Each point is reached from the start by the listed moves, each made once or not at all, plus a little noise. Say if it took an odd or an even number of moves. Then give how often each move was made.

Moves:
(1): +0.85	+0.40	-0.32	-0.49
(2): -0.10	+0.31	+0.18	+0.08
Start: +0.00	-0.12	-0.15	+0.15
Points:
+0.76	+0.59	-0.27	-0.27 -> even (1, 1)
+0.01	-0.11	-0.16	+0.14 -> even (0, 0)
-0.11	+0.19	+0.04	+0.24 -> odd (0, 1)

Moves:
(1): +0.40	-0.01	-0.10	+0.08	-0.19	-0.14	-0.19	-0.01	-0.17
(2): -0.17	+0.27	+0.07	+0.24	-0.33	-0.23	-0.12	+0.19	-0.07
(3): +0.16	-0.04	+0.64	+0.21	+0.24	-0.21	+0.09	-0.14	-0.04
(4): -0.08	-0.23	-0.16	+0.26	+0.11	-0.22	-0.09	+0.23	+0.25
(5): -0.06	+0.39	+0.04	+0.03	+0.34	-0.28	-0.21	-0.24	+0.21
(6): +0.24	+0.26	+0.01	+0.11	+0.28	+0.39	-0.02	+0.50	-0.05
(7): +0.03	+0.09	-0.15	+0.27	+0.01	+0.01	+0.56	-0.06	+0.01
(8): -0.05	+0.19	+0.13	-0.40	-0.03	-0.40	+0.07	+0.29	-0.32
Start: -0.11	+0.10	+0.20	-0.18	-0.01	-0.05	-0.02	-0.12	-0.15
Points:
+0.09	+0.45	+0.62	+0.87	+0.33	-0.34	+0.39	+0.62	-0.09 -> odd (0, 1, 1, 1, 0, 1, 1, 0)
-0.09	+0.67	+1.01	-0.32	+0.53	-0.93	-0.08	-0.26	-0.32 -> odd (0, 0, 1, 0, 1, 0, 0, 1)
-0.01	+0.75	+0.86	-0.06	+0.55	-0.91	+0.47	-0.25	-0.31 -> even (0, 0, 1, 0, 1, 0, 1, 1)
-0.03	+0.29	+0.19	-0.21	+0.36	-0.31	-0.08	+0.93	-0.28 -> odd (0, 0, 0, 1, 0, 1, 0, 1)

Moves:
(1): +0.17	-0.21	+0.11	-0.05	-0.13	+0.04	-0.09	-0.13	-0.15	+0.12	-0.09	+0.12	-0.12	-0.32	-0.14
(2): +0.52	-0.09	-0.20	+0.09	+0.09	-0.10	-0.15	+0.29	+0.04	-0.31	+0.37	-0.37	-0.13	+0.36	-0.31
(3): -0.12	-0.11	+0.30	+0.20	-0.24	-0.52	+0.03	+0.41	-0.14	+0.05	+0.01	-0.35	-0.14	+0.20	+0.29
(4): -0.24	-0.23	+0.07	+0.01	+0.18	+0.08	+0.20	+0.00	-0.40	-0.09	-0.13	-0.14	+0.57	-0.09	-0.07
(5): +0.06	+0.21	-0.01	-0.13	+0.43	+0.25	+0.19	+0.05	-0.17	+0.03	+0.30	-0.04	-0.38	-0.27	-0.12
(6): +0.18	-0.06	-0.34	-0.01	+0.16	+0.37	-0.12	-0.33	-0.16	+0.06	-0.10	+0.17	-0.02	+0.24	+0.56
(7): -0.31	+0.03	-0.11	-0.25	-0.41	+0.31	+0.17	-0.26	-0.37	-0.22	+0.11	-0.32	-0.14	+0.09	-0.22
(8): -0.10	-0.31	+0.02	-0.37	+0.26	+0.26	+0.06	+0.30	+0.48	-0.37	-0.30	+0.18	+0.05	-0.24	-0.16
(9): +0.11	+0.21	+0.52	+0.13	-0.27	+0.07	+0.10	-0.14	+0.05	+0.12	-0.34	+0.13	-0.03	-0.26	-0.01
(10): -0.15	+0.06	+0.10	+0.25	+0.13	+0.24	+0.03	+0.23	-0.11	+0.14	+0.13	+0.15	-0.06	+0.13	-0.09
(11): -0.02	+0.14	+0.38	-0.01	-0.03	+0.24	-0.10	-0.14	+0.21	+0.03	+0.23	-0.27	+0.27	-0.08	+0.26
(12): -0.32	+0.15	-0.14	+0.17	-0.19	-0.20	-0.05	-0.28	-0.07	-0.40	+0.06	+0.15	-0.03	-0.06	-0.18
(13): +0.07	+0.37	-0.15	-0.32	-0.31	-0.17	+0.30	+0.40	-0.04	-0.37	+0.03	+0.50	+0.22	-0.15	+0.41
(14): -0.19	-0.10	+0.13	-0.15	-0.06	-0.08	+0.31	-0.29	+0.22	+0.12	+0.18	+0.20	-0.20	+0.31	-0.03
Start: +0.00	+0.09	+0.35	-0.30	+0.01	+0.04	-0.04	-0.03	+0.14	-0.02	+0.02	+0.22	-0.20	+0.03	+0.04
Points:
+0.09	+0.34	-0.02	-0.89	+0.69	+1.00	+0.41	+0.64	+0.13	-0.54	+0.06	+1.23	-0.38	-0.26	+0.64 -> odd (0, 0, 0, 0, 1, 1, 0, 1, 0, 1, 0, 0, 1, 0)
-0.01	-0.35	-0.21	-0.49	-0.08	+0.96	-0.19	-0.22	-0.22	-0.97	+0.21	+0.29	-0.66	+0.24	-0.53 -> odd (1, 1, 0, 0, 0, 1, 1, 1, 0, 1, 0, 1, 0, 0)
+0.58	+0.69	+1.25	-0.47	-0.13	+0.54	+0.53	+0.23	+0.22	-0.15	+0.84	+0.65	-0.64	-0.25	-0.02 -> even (1, 1, 0, 0, 1, 0, 0, 0, 1, 1, 1, 0, 1, 1)
-0.45	-0.42	+0.51	-0.15	-0.29	+0.57	+0.17	-0.11	-1.19	+0.05	-0.08	-0.17	-0.13	+0.25	+0.38 -> even (1, 0, 1, 1, 0, 1, 1, 0, 0, 1, 0, 0, 0, 0)
-0.64	-0.30	+0.71	-0.94	-0.02	+0.93	+0.27	-0.14	+0.09	-0.65	-0.05	-0.32	+0.57	-0.30	-0.12 -> even (0, 0, 0, 1, 0, 0, 1, 1, 0, 0, 1, 0, 0, 0)
-0.18	+0.57	+0.27	-0.80	-0.25	+0.70	+0.56	+0.26	-0.70	-0.33	+0.49	+0.64	-0.69	-0.50	-0.12 -> odd (1, 0, 0, 0, 1, 0, 1, 0, 0, 1, 0, 0, 1, 0)
